Every row gives one point. The ring and each string are closed loops that go straight from each point to the next, and from the last back to the first. Before rounding, they use only three directions, however many columns there are. Count how often each string passes through the ring. Passing back the other way cancels.
(in the rows, 128 means zero)

Ring:
[[133 108 128  98]
 [146  90  87 105]
 [139  81  61 117]
 [113  80  43 141]
 [ 99 104  71 153]
 [ 97 127 113 148]
 [101 132 134 135]
 [118 120 141 106]]
String:
[[132 125 119 129]
 [114 104 116 108]
 [105  86 124  80]
 [129 101 136  81]
 [145 108 136  85]
 [129  69 103  68]
 [113  69  80  94]
 [116  63  71  92]
 [140  63  68  87]
 [167  92  82 104]
 [159 111  94 123]
 [141 110  93 127]
 [122  81  65 120]
 [110  43  16 116]
 [117  53  14 129]
 [122  67  18 143]
 [140 115  75 151]
 [132 114  78 150]
 [107  92  45 157]
 [ 75  67  20 157]
 [ 77  70  45 138]
 [ 96  92  74 136]
 [128 127 110 140]
 [116 148 121 163]
 [ 87 136 116 161]
 [ 77 122 114 147]
 [ 88 108 107 132]
 [102 108 106 127]
 [136 145 138 138]
 [130 159 165 134]
 [113 147 170 118]
 [140 152 157 128]]
Times through: 0

Ring, 7 rows:
[[164 140  77 128 158 123 188  76]
 [144 161  84 123 131  83 184  83]
 [117 159 118 143 119  77 164 116]
 [101 144 161 171 126 102 137 153]
 [ 96 107 173 195 152 141 134 164]
 [108  94 139 187 165 145 157 136]
 [142 106  95 157 173 144 182  95]]
String:
[[178 160  82 117 152 121 180  77]
 [166 160 115 132 149 129 158 105]
 [154 181  57 101 119  57 200  60]
 [122 167  56 113 110  35 207  64]
 [117 140  98 145 132  84 180 100]
 [131 148 134 153 138 115 151 127]
 [129 160 146 151 129 108 142 136]
 [ 98 173 114 137  97  40 168 115]
 [102 167 115 140 104  50 168 115]
 [115 170 128 141 111  70 156 123]
 [104 173  86 125  98  29 187  91]
 [131 174 109 129 116  72 167 105]
 [130 180  57 106 105  32 203  64]
 [130 160  50 113 120  48 210  58]
 [133 136 112 149 146 114 168 109]
 [164 150 116 138 155 138 159 107]
 [190 153  84 119 165 142 177  77]
 [168 136  51 119 161 115 206  54]
 [148 126  62 132 158 109 203  66]
 [146 129 111 151 159 135 167 106]
 [162 128 112 149 170 155 164 104]
 [182 119  60 130 184 153 199  60]
 [163 118  35 123 170 117 220  43]
 [142 127  76 139 155 111 193  79]
 [151 135 110 146 158 134 167 104]
 [182 150 101 129 164 147 167  92]]
Times through: 4
String:
[[146 125  65 135 157 109 201  69]
 [164 135  39 116 158 103 215  45]
 [137 135  78 136 146  98 192  81]
 [150 143 109 142 151 124 167 103]
 [130 136  99 145 143 102 178  99]
 [134 153  54 118 128  61 208  61]
 [133 141 109 146 142 108 169 106]
 [148 149 137 150 148 134 147 126]
 [152 170 106 126 131  98 166 100]
 [141 148 122 146 143 117 158 115]
 [126 143  92 139 135  87 183  93]
 [131 143  97 140 138  96 178  97]
 [156 155 115 137 146 122 160 107]
 [179 173  73 107 142 104 185  69]
 [174 163  33  97 142  83 215  38]
 [139 136  51 124 143  82 211  58]
 [138 131  88 142 150 109 185  89]
 [155 132 120 151 163 148 159 112]
 [177 122  99 144 183 170 171  92]
 [165 101  63 143 187 154 202  65]
 [132 103  70 151 166 119 202  76]
 [128 116 103 158 158 124 177 103]
 [141 122 138 166 164 154 150 129]
 [144 109 133 170 176 167 154 125]
 [139 117 131 166 166 152 155 124]
 [149 100 126 171 185 177 159 119]
 [137  90  77 159 180 143 197  82]
 [162 104 109 160 188 177 169 103]
 [155 120 118 156 172 158 162 111]
 [143 126 112 153 159 135 168 107]]
Times through: 2

Ring (9 x 9):
[[164  90 103 115 202 165  86 122 132]
 [184 132  98 106 197 115 105 146 117]
 [176 154 117 119 171  86 135 160 119]
 [147 160 142 144 131  79 157 161 126]
 [124 154 146 158 102  88 154 153 127]
 [ 92 131 133 170  73 122 123 129 122]
 [ 86 103 123 168  84 157  98 112 126]
 [105  75 121 153 132 188  85 103 138]
 [130  69 117 137 172 191  83 107 142]]
String:
[[138 109  97 130 149 148  84 122 117]
 [141 108 110 132 156 146  98 126 126]
 [162  75 130 122 215 177 105 122 153]
 [176  72 121 111 236 180  97 122 151]
 [180  91  82  99 219 165  67 121 122]
 [187  73 108 101 249 180  87 122 146]
 [178  70 122 110 241 183  98 122 153]
 [171  72 102 108 225 184  77 115 139]
 [165  39 136 118 248 217  94 108 170]
 [144  54 148 136 209 201 109 112 168]
 [133  95 128 141 158 158 108 123 140]
 [124  86 129 145 153 170 103 116 142]
 [127 110 116 142 136 144 102 125 126]
 [121 121  90 139 114 137  80 121 106]
 [ 77 104  97 166  66 162  70 102 109]
 [ 66 100 137 183  60 160 106 109 131]
 [ 84 109 150 177  82 145 128 122 139]
 [ 93 111 164 177  95 139 145 129 148]
 [ 70 126 168 193  51 124 152 131 140]
 [ 73 129 170 192  53 120 157 134 141]
 [108 119 152 165 108 130 139 134 140]
 [116 128 118 151 107 125 111 131 119]
 [ 99 138  99 156  72 119  93 125 101]
 [ 68 122 123 180  43 137 104 116 115]
 [ 63  97 142 186  59 163 110 108 135]
 [ 87  82 155 175 107 175 120 111 152]
 [ 78  61 146 175 108 202  99  96 153]
 [ 87  48 131 164 129 219  79  88 151]
 [111  42 151 155 172 218 100  98 168]
 [133  91 133 142 162 163 111 122 144]]
Times through: 2
String (22 x 9):
[[125 129  99 141 115 126  93 128 108]
 [ 84 120  89 161  61 143  71 110  99]
 [ 59  73 128 182  68 194  82  91 134]
 [ 79  49 157 176 122 214 104  94 164]
 [123  96 128 147 143 159 106 120 137]
 [126 104  92 135 134 156  74 115 114]
 [132  82  92 129 160 180  65 106 124]
 [154  39 129 123 231 220  85 102 165]
 [166  61 139 121 233 191 109 119 164]
 [148 107 124 132 169 144 113 131 136]
 [172 103 124 117 207 145 115 136 141]
 [157 125 104 123 165 125 102 137 119]
 [177 153  67 103 165  97  82 145  90]
 [196 164  95 101 189  76 120 164 106]
 [185 155 143 121 189  79 163 170 135]
 [156 142 140 136 157  98 148 155 133]
 [141 139 115 137 133 109 118 142 117]
 [137 166 102 138 104  80 118 150  99]
 [118 168 185 174  91  66 199 169 143]
 [101 147 190 184  83  91 191 156 151]
 [ 89 134 176 185  74 111 168 142 145]
 [103 120 147 167 100 131 134 131 136]]
Times through: 4

Ring (7 x 12):
[[151 140 115 121 121 125 174 120  77  72 182 124]
 [155 127 102 113  94 184 159 145 100  74 130  84]
 [116 114 117 114  94 194 116 153 145 144  68  80]
 [ 86 116 135 119 110 169  89 142 157 193  54  93]
 [ 66 127 157 130 146  93  95 114 149 215  98 148]
 [ 82 135 155 134 158  54 131 102 128 178 154 180]
 [127 142 131 128 143  78 168 107  89 103 192 161]]
String (31 x 12):
[[ 71 135 160 132 155  72 103 103 129 205 125 159]
 [ 56 138 173 140 179  14 116  87 136 217 157 208]
 [ 80 134 156 137 164  36 142 100 135 174 166 200]
 [ 96 132 144 132 149  64 150 110 130 151 162 180]
 [108 133 136 126 136 100 139 116 115 142 146 145]
 [112 134 134 126 134 104 142 117 112 136 148 141]
 [118 137 135 130 146  68 169 108 107 115 187 174]
 [123 135 130 129 140  77 174 113 109 106 185 171]
 [124 134 127 124 129 110 154 120 106 115 157 139]
 [139 136 120 125 129 101 179 119  97  84 185 150]
 [169 144 107 120 118 126 192 119  60  41 204 123]
 [184 146  98 113 103 167 182 126  39  27 190  82]
 [195 143  89 110  91 188 188 135  42  11 183  69]
 [184 133  89 112  89 186 191 144  73  23 168  83]
 [147 125 107 118 104 155 170 141 114  79 144 114]
 [173 123  88 109  79 210 174 157 100  45 129  70]
 [164 123  92 107  75 229 148 158  98  69 102  47]
 [140 124 108 112  90 203 131 149 110 106  95  65]
 [115 125 126 122 118 137 136 132 127 135 119 121]
 [117 126 124 118 111 159 124 135 121 138 105  99]
 [119 115 114 110  84 224 100 158 138 148  47  50]
 [103 107 118 112  85 217  95 163 166 170  30  63]
 [ 88 105 126 113  89 214  78 162 177 197  12  64]
 [ 88 116 134 115 102 195  74 146 150 199  35  67]
 [ 97 124 135 120 116 155 102 133 134 173  83  99]
 [ 94 122 136 123 123 132 116 131 144 170  98 124]
 [ 67 117 149 126 131 119  95 130 171 213  73 137]
 [ 72 121 149 127 135 111 100 125 159 205  87 140]
 [ 95 127 139 125 129 121 117 124 133 168 110 129]
 [ 93 130 143 124 131 123 107 120 124 176 107 121]
 [ 95 132 142 124 133 119 111 119 121 171 114 124]]
Times through: 0

Ring:
[[159 114  87 155 150 133 126 170 134 172 119 114 156 128]
 [ 98 136  74 183 129 114 180 133 113 134 111 112 155  84]
 [ 56 157 106 172  97 111 188  93 106  92 129 126 134  69]
 [ 71 160 136 140  83 126 155  73 114  76 143 140 105  92]
 [113 150 179  96  83 147  94  87 135  89 167 154  89 135]
 [125 138 198  92  96 148  68 133 147 121 183 154 115 144]
 [149 121 150 119 128 143  85 169 146 159 157 134 144 142]]
String, 25 rows:
[[109 144 132 133 102 134 130 104 126 107 142 136 115 115]
 [ 61 161 171 127  76 127 136  87 121  79 167 149 112  94]
 [ 62 168 196 104  60 135 117  65 125  60 179 160  89 106]
 [ 86 152 172 118  86 134 117 102 129  95 168 148 113 111]
 [144 136 146 107 105 149  96 106 137 114 147 142 100 144]
 [144 141 199  71  87 161  55  99 148 102 178 160  82 163]
 [ 85 155 249  75  68 146  59 116 147  93 215 171 106 133]
 [ 96 145 174 119  96 134 107 126 134 114 171 146 127 116]
 [134 133 147 118 112 142 100 131 138 129 152 138 122 135]
 [174 119 158  98 125 156  63 154 152 153 158 140 121 164]
 [140 123 198 100 119 145  55 188 156 164 190 147 151 147]
 [177 110 143 115 142 148  70 187 153 179 153 131 148 157]
 [157 124 112 131 129 143 110 137 136 144 129 127 126 139]
 [128 127 125 142 128 132 119 157 134 150 143 127 149 120]
 [143 116  95 161 148 128 130 181 133 175 127 114 169 118]
 [197  97  31 176 179 134 140 187 132 200  84  95 167 136]
 [168 115  64 159 150 136 139 148 129 162 101 110 142 130]
 [125 132 104 150 124 130 139 131 126 134 127 124 136 114]
 [ 71 142  85 189 122 106 190 135 110 128 121 114 165  68]
 [ 48 150  72 205 116  97 217 121 100 115 113 111 166  49]
 [100 140  66 179 122 118 186 108 109 118 103 113 137  87]
 [119 137 119 140 113 133 133 118 126 122 135 130 125 116]
 [ 50 159 131 160  90 113 172  97 111  90 146 134 133  73]
 [  9 176 142 165  69 105 194  68 101  58 151 140 124  50]
 [ 81 151 141 140  94 126 143 102 121  99 149 138 122  98]]
Times through: 1

Ring:
[[149 124 176 108 133 147 113 143 141 131 133 137  78 101]
 [159 135 160 101 142 137 100 147 151 125 131 159  94 119]
 [144 158 105 111 148 108  88 154 164 118 133 178 115 164]
 [120 171  78 131 141  86  95 159 166 120 142 163 115 186]
 [ 89 169  59 152 131  83 108 158 160 125 149 138 103 192]
 [ 54 144  45 167 124 117 121 147 145 127 142 116  81 176]
 [ 57 128  64 161 123 141 125 141 138 128 137 111  70 152]
 [103 116 137 134 124 155 126 139 133 132 135 114  64 110]]
String (28 x 14):
[[154 156 175 117 129  95 116 156 151 136 151 130  90 128]
 [112 139  73 122 146 139  91 145 156 114 123 173 104 162]
 [124 135  68 109 155 151  79 143 160 108 114 195 113 162]
 [159 128 102  84 164 165  69 141 162 105 106 216 119 143]
 [189 144 222  93 134 113 111 153 149 136 145 141  88  98]
 [148 142 170 116 130 117 115 151 147 134 144 131  84 119]
 [123 131 125 121 136 141 108 144 146 125 131 144  86 130]
 [ 96 105  83 122 142 188 101 132 140 115 112 158  81 128]
 [107 136 106 132 133 132 111 146 146 126 135 137  85 142]
 [133 133 201 132 113 117 140 149 133 146 156  87  59  95]
 [ 86 118 134 148 116 147 137 140 129 138 142  92  55 111]
 [ 25 103  24 168 126 182 123 130 130 120 121 116  62 150]
 [ 42 118   8 157 137 168 106 135 143 113 118 146  83 172]
 [ 93 138  85 140 132 130 111 146 147 124 135 137  86 154]
 [110 147 159 147 113  99 138 153 138 144 159  88  66 125]
 [ 43 124  62 171 116 142 134 140 132 131 140  94  61 149]
 [ 20 110   7 172 127 173 120 132 134 119 122 120  67 164]
 [ 45 115  17 155 136 172 108 134 141 114 118 143  80 164]
 [116 141 140 135 124 116 123 149 143 135 147 116  77 130]
 [119 143 132 132 128 116 118 150 146 132 144 125  83 136]
 [ 89 122  74 134 138 158 105 139 145 119 123 149  85 146]
 [ 91 105  71 124 144 189  99 131 141 113 110 162  83 134]
 [119 130 117 122 137 144 107 143 146 124 130 147  87 133]
 [157 146 191 115 127 107 120 153 146 138 150 122  81 112]
 [201 146 241  89 133 109 113 155 149 139 148 137  87  91]
 [155 130 106  89 160 159  74 142 161 108 110 207 115 142]
 [113 130  40 109 161 164  71 140 162 101 105 209 118 172]
 [124 145 116 125 136 119 106 150 152 125 137 147  94 147]]
Times through: 2

Ring:
[[175 132 103 121 107 121 207 150 105 135 138 170 145 161]
 [126 144  95 138  52  91 184 142 113 171 134 191 163 109]
 [100 158  82 157  62  84 146 138 126 182 144 185 161  93]
 [ 99 171  71 173 130  98  99 139 139 171 165 157 132 116]
 [139 155  62 164 151 128 135 157 150 128 158 140 168 141]
 [174 136  83 135 132 134 190 159 128 117 144 152 167 161]]
String:
[[ 80 156  72 161   7  71 159 142 137 192 131 200 207  56]
 [ 78 165  76 167  44  73 131 136 133 196 144 190 170  71]
 [ 84 166  68 171  65  83 125 141 142 184 148 179 175  79]
 [ 74 177  73 178  99  79  90 131 137 195 162 171 131  91]
 [ 80 182  75 180 134  86  73 128 134 191 172 161 103 110]
 [ 90 174  61 181 126  98  91 142 150 171 165 155 148 104]
 [116 159  67 165 114 108 132 149 145 153 154 157 168 116]
 [129 156  78 156 125 110 140 146 132 152 155 158 146 132]
 [130 164  77 163 167 117 113 143 134 148 167 144 117 150]
 [132 161  47 177 170 135 114 162 168 119 165 126 180 138]
 [141 151  55 164 136 131 148 164 159 120 152 140 197 132]
 [145 149  76 151 130 122 156 153 135 135 151 153 160 142]
 [159 148  87 143 154 126 157 149 123 133 156 149 129 165]
 [174 141  88 136 155 134 174 154 122 121 152 147 138 174]
 [150 148  90 141 129 116 163 146 119 144 151 160 134 151]
 [164 136  83 136 106 125 194 158 127 127 139 162 178 145]
 [204 119 106 107 109 135 242 159 102 112 130 167 160 179]
 [195 126 123 104 117 122 226 144  83 135 137 175 111 186]
 [159 142 106 128 115 110 182 141 100 152 146 172 117 158]
 [143 143  89 139  90 108 180 148 120 150 140 173 162 130]
 [141 137  91 133  53 101 202 149 117 155 129 186 183 115]
 [131 135 102 126  14  84 216 142 104 175 121 207 180  99]
 [114 142  81 144  16  87 194 149 127 170 125 197 210  81]
 [107 149  79 151  31  86 175 146 130 174 132 192 198  82]]
Times through: 0
String:
[[139 149  55 163 123 129 154 165 159 121 148 144 207 125]
 [141 151  84 148 126 114 153 147 125 147 152 159 142 142]
 [161 146  83 144 152 129 161 153 127 127 154 147 141 163]
 [187 130  71 137 138 149 202 172 142  94 140 141 201 164]
 [182 128  76 133 114 140 211 168 136 104 135 153 203 154]
 [161 137  82 137 103 124 193 158 128 128 138 162 181 142]
 [194 123 104 113 108 131 230 156 104 119 133 168 157 172]
 [187 129 119 109 117 120 216 144  87 138 139 174 113 180]
 [151 144  99 134 111 110 176 143 109 152 146 170 130 149]
 [142 142  86 140  83 108 183 150 123 149 138 174 171 126]
 [144 134  99 126  42  97 213 147 108 160 126 194 177 116]
 [130 136 105 125  12  82 215 140 101 178 122 208 176  99]
 [128 150 101 138  83  92 166 135 105 175 144 184 127 126]
 [127 150  83 149  90 103 161 146 127 158 145 172 161 119]
 [ 92 154  70 161  25  82 161 147 140 179 133 191 210  67]
 [ 78 165  75 167  47  74 130 136 133 195 145 189 169  73]
 [ 98 168  87 162 104  86 115 131 121 187 158 174 117 113]
 [125 156  83 153 113 104 142 142 126 161 153 165 140 128]
 [ 94 166  61 175  95  97 117 146 150 167 154 164 176  94]
 [ 81 179  57 188 132  96  77 140 155 174 169 152 145 100]
 [ 97 181  67 183 175 105  67 136 144 169 179 141 104 131]
 [128 162  82 158 149 111 122 141 127 156 163 153 117 145]
 [126 167  66 172 177 122 101 148 146 142 171 135 129 147]
 [132 160  43 179 165 137 117 166 173 115 163 125 194 133]]
Times through: 2

Ring, 6 rows:
[[109  82 126 112  90 136  84 106 109  97 144 127 145 139]
 [ 97 108 148 118  94 113  57  91 144 142 148 126 146 107]
 [108 139 142 143 112 101  99 108 154 191 149 123 120  97]
 [124 146 122 161 123 114 158 133 133 180 143 119  99 122]
 [134 127 105 161 119 141 192 146 100 116 135 116  97 166]
 [128  84 102 130 100 155 152 134  80  71 137 122 124 175]]
String:
[[ 95 126 154 124 102  93  49  89 165 195 153 128 139  77]
 [114 112 125 127 107 110  96 113 130 180 152 128 126 101]
 [116 113 125 135 106 125 118 118 121 137 144 123 124 130]
 [100 114 148 128  96 122  78  97 140 116 142 121 140 128]
 [ 88  97 159 108  84 119  31  78 145 107 145 126 160 116]
 [100  76 136 100  84 128  47  92 119 106 148 130 158 121]
 [118  86 114 117  97 133 105 118 103 120 146 128 134 134]
 [118 104 120 132 103 133 122 120 111 118 142 123 126 141]
 [116  92 122 127  96 147 120 117 101  72 137 121 134 164]
 [126  70 102 124  92 172 150 131  67  19 131 120 133 201]
 [138  72  86 132 100 175 183 148  55  32 131 120 119 205]
 [136  94  92 136 110 144 166 144  83 119 142 124 111 155]
 [135  97  94 139 110 146 171 144  83 110 140 123 110 161]
 [142  90  85 144 109 165 199 154  64  67 133 119 107 193]
 [135  92  97 145 104 171 192 146  69  35 128 116 113 207]
 [139  84  89 139 105 168 189 149  63  50 132 119 113 198]
 [138  81  86 132 105 157 173 147  68  84 138 124 115 175]
 [124  98 110 133 104 140 139 129  99 110 141 123 122 151]
 [114  97 126 130  96 144 119 116 106  76 136 120 133 161]
 [112 101 129 129  97 138 110 112 114  91 139 121 134 151]
 [112  98 126 125  98 133 104 112 114 107 142 124 134 141]
 [102 100 142 121  92 130  77  98 127  96 141 123 145 137]
 [ 84  96 165 106  81 118  20  73 150 101 145 126 165 116]
 [ 95 103 149 112  92 109  44  88 146 152 151 129 150  98]
 [109 110 131 124 103 111  85 107 133 169 151 128 132 103]
 [113 114 128 132 105 119 106 114 128 151 146 124 126 119]
 [ 99 125 152 134 100 115  81  97 149 132 142 120 136 121]
 [ 89 133 167 129  99  98  46  82 172 167 148 123 143  91]]
Times through: 4
String (32 x 14):
[[ 89 119 163 123  93 109  45  82 159 135 145 123 149 107]
 [ 79 107 174 108  83 106   7  67 165 127 147 126 165  98]
 [ 97  91 143 106  88 116  43  89 135 134 150 130 154 106]
 [116  90 117 116  99 125  95 115 111 142 149 130 135 119]
 [118 106 119 132 105 129 122 121 113 130 144 124 124 135]
 [110 100 131 127  96 137 104 110 115  89 139 121 136 150]
 [111  77 124 117  87 155 104 110  95  43 135 122 145 173]
 [114  97 126 131  96 146 121 116 105  69 135 120 133 166]
 [120  99 118 134 100 146 135 123 100  82 137 120 126 163]
 [125  88 110 135  97 165 157 131  80  34 130 117 126 196]
 [140  78  86 137 102 175 193 151  56  34 130 119 115 208]
 [143  84  80 138 109 161 192 155  62  83 137 122 108 182]
 [129 102 104 138 109 139 153 135  96 118 141 123 115 151]
 [124 104 112 139 106 143 149 130  99  97 138 120 119 161]
 [122 100 117 140 100 155 151 127  94  55 131 117 124 183]
 [133  77  96 133  98 172 172 141  64  27 130 119 123 204]
 [134  68  89 124  97 167 162 141  61  48 135 123 125 190]
 [130  59  92 114  92 166 142 134  62  48 138 126 134 183]
 [115  70 115 113  87 156 108 115  86  48 137 124 144 171]
 [107  90 133 120  90 142  93 105 112  70 138 122 144 156]
 [110 103 131 128  98 132 103 110 119 105 141 122 134 141]
 [ 95  94 150 113  85 129  55  88 132  87 141 124 155 134]
 [ 85  93 161 103  81 116  18  74 148 111 147 127 165 109]
 [ 98 100 143 110  94 107  47  91 142 162 153 130 148  93]
 [115 107 122 126 106 114 100 115 125 170 151 128 127 107]
 [109 117 135 132 103 118  97 108 134 145 145 124 129 119]
 [ 96 128 157 132 100 109  68  91 157 146 145 122 138 109]
 [ 81 142 181 130  97  90  27  72 188 173 148 122 147  82]
 [ 94 134 159 129 104  90  50  88 171 199 153 126 137  76]
 [108 122 135 129 108 101  83 106 145 196 153 128 128  88]
 [117 113 122 132 108 117 113 119 124 164 148 126 122 115]
 [107 118 139 132 102 118  94 106 137 141 144 123 131 120]]
Times through: 4

Ring (10 x 14):
[[160 127 105 177 108 110 141 141 135 109  97  86  96 107]
 [177 143 147 173 116  91 115 142 133  77 100  90  98 103]
 [177 141 178 153 124  90  87 133 149  62 118  92 105 107]
 [155 133 184 129 127 102  81 123 154  69 138 109 121 117]
 [117 126 164 110 126 120 102 119 140  96 155 141 143 131]
 [ 89 116 134 104 121 137 129 117 130 125 162 158 155 139]
 [ 72  95  88 109 113 159 154 114 140 159 158 146 147 143]
 [ 85  77  56 128 105 169 161 112 165 174 142 107 121 135]
 [102  78  52 143 103 162 160 117 170 169 129  87 106 128]
 [140 107  77 170 104 131 153 133 149 135 105  81  95 113]]
String (29 x 14):
[[175 145 112 193 107  93 147 152 114  96  83  90  94 100]
 [196 127 130 189 112  96 108 139 164  81  87  47  71  95]
 [170 118 135 162 115 110 104 129 169  91 110  67  89 107]
 [147 134 135 154 116 108 126 136 128  98 118 113 117 115]
 [152 159 152 160 118  89 133 147  94  82 111 138 128 112]
 [190 158 191 163 125  74  86 142 132  46 108  98 105 102]
 [202 135 208 150 130  83  47 124 185  36 120  59  88 101]
 [172 116 179 137 126 106  64 116 191  67 133  68  96 111]
 [136 116 136 137 118 122 112 123 155 104 133 104 116 120]
 [128 143 147 138 119 107 130 135 108  97 131 146 139 123]
 [134 143 189 116 129 102  92 125 128  73 150 146 144 126]
 [125 124 194  97 133 116  73 111 159  78 167 134 143 132]
 [113 104 171  92 129 134  79 103 178  98 172 122 138 135]
 [114 108 134 118 120 134 114 115 157 116 149 120 130 130]
 [113 125 124 132 116 125 138 128 122 119 137 140 137 128]
 [ 75 131 121 109 118 134 158 128  91 135 157 190 171 142]
 [ 53 101  99  91 116 161 157 112 123 161 173 178 169 151]
 [ 58  74  78  93 113 178 147 101 166 174 173 137 147 149]
 [ 83  65  77 108 112 175 132  99 194 166 160  97 121 139]
 [115 104 106 133 113 138 134 120 153 131 137 111 121 127]
 [ 96 114  89 135 110 140 163 128 119 146 135 142 138 131]
 [ 70  67  28 129 100 182 180 111 163 197 142 108 122 139]
 [ 83  34   7 135  97 199 164  99 219 208 138  51  89 134]
 [112  43  36 143 101 182 138 100 229 180 130  33  77 125]
 [117  43  12 161  95 182 157 107 223 190 115  23  67 120]
 [125  87  35 175  96 151 176 130 159 167 101  69  88 115]
 [128 124  91 162 107 123 161 138 119 130 111 116 116 118]
 [134 128 101 162 109 118 154 139 118 122 111 116 116 116]
 [148 145 102 180 107 103 164 151  96 113  95 120 114 109]]
Times through: 4
String, 25 rows:
[[155 150 112 181 108  97 157 152  97 103  93 118 112 107]
 [187 169 143 195 112  73 139 161  91  71  81 109 103  96]
 [207 152 175 182 120  74  89 144 145  49  92  69  85  93]
 [179 126 167 154 122  99  80 126 173  69 117  69  93 106]
 [137 122 134 141 117 118 119 127 144 104 129 110 118 120]
 [149 154 173 142 123  92 111 138 111  73 127 138 133 116]
 [163 147 201 132 130  89  76 128 141  54 136 118 125 115]
 [174 116 208 121 133 104  38 109 204  51 146  70 101 114]
 [169 138 211 126 133  92  58 121 164  48 141 102 118 114]
 [143 151 168 140 123  96 115 137 110  79 129 141 135 118]
 [169 157 194 145 127  82  90 137 124  54 124 122 123 111]
 [217 141 218 158 131  74  39 127 187  24 113  50  81  95]
 [181 123 160 158 120 101  84 127 176  73 114  64  88 105]
 [149 124 130 153 115 113 120 131 146 101 119  97 108 114]
 [142 139 122 161 113 107 143 142 112 105 111 122 120 114]
 [157 139  95 187 105 104 161 150 109 113  88 101 101 105]
 [152  95  59 184 100 136 154 132 168 142  93  51  75 107]
 [135  77  63 160 103 152 139 117 193 150 114  49  81 116]
 [124  92  82 148 108 145 140 120 169 142 124  82 102 121]
 [117  56  39 151 100 172 146 108 211 174 123  42  79 122]
 [105  57  14 158  95 177 172 114 193 192 117  54  85 124]
 [113  48  10 161  94 181 164 110 211 192 114  34  73 121]
 [129  64  45 160 100 162 145 114 205 164 114  39  75 117]
 [131 105 106 145 112 132 129 123 160 124 126  93 108 120]
 [133 132 104 161 109 116 155 140 112 120 112 122 120 117]]
Times through: 3
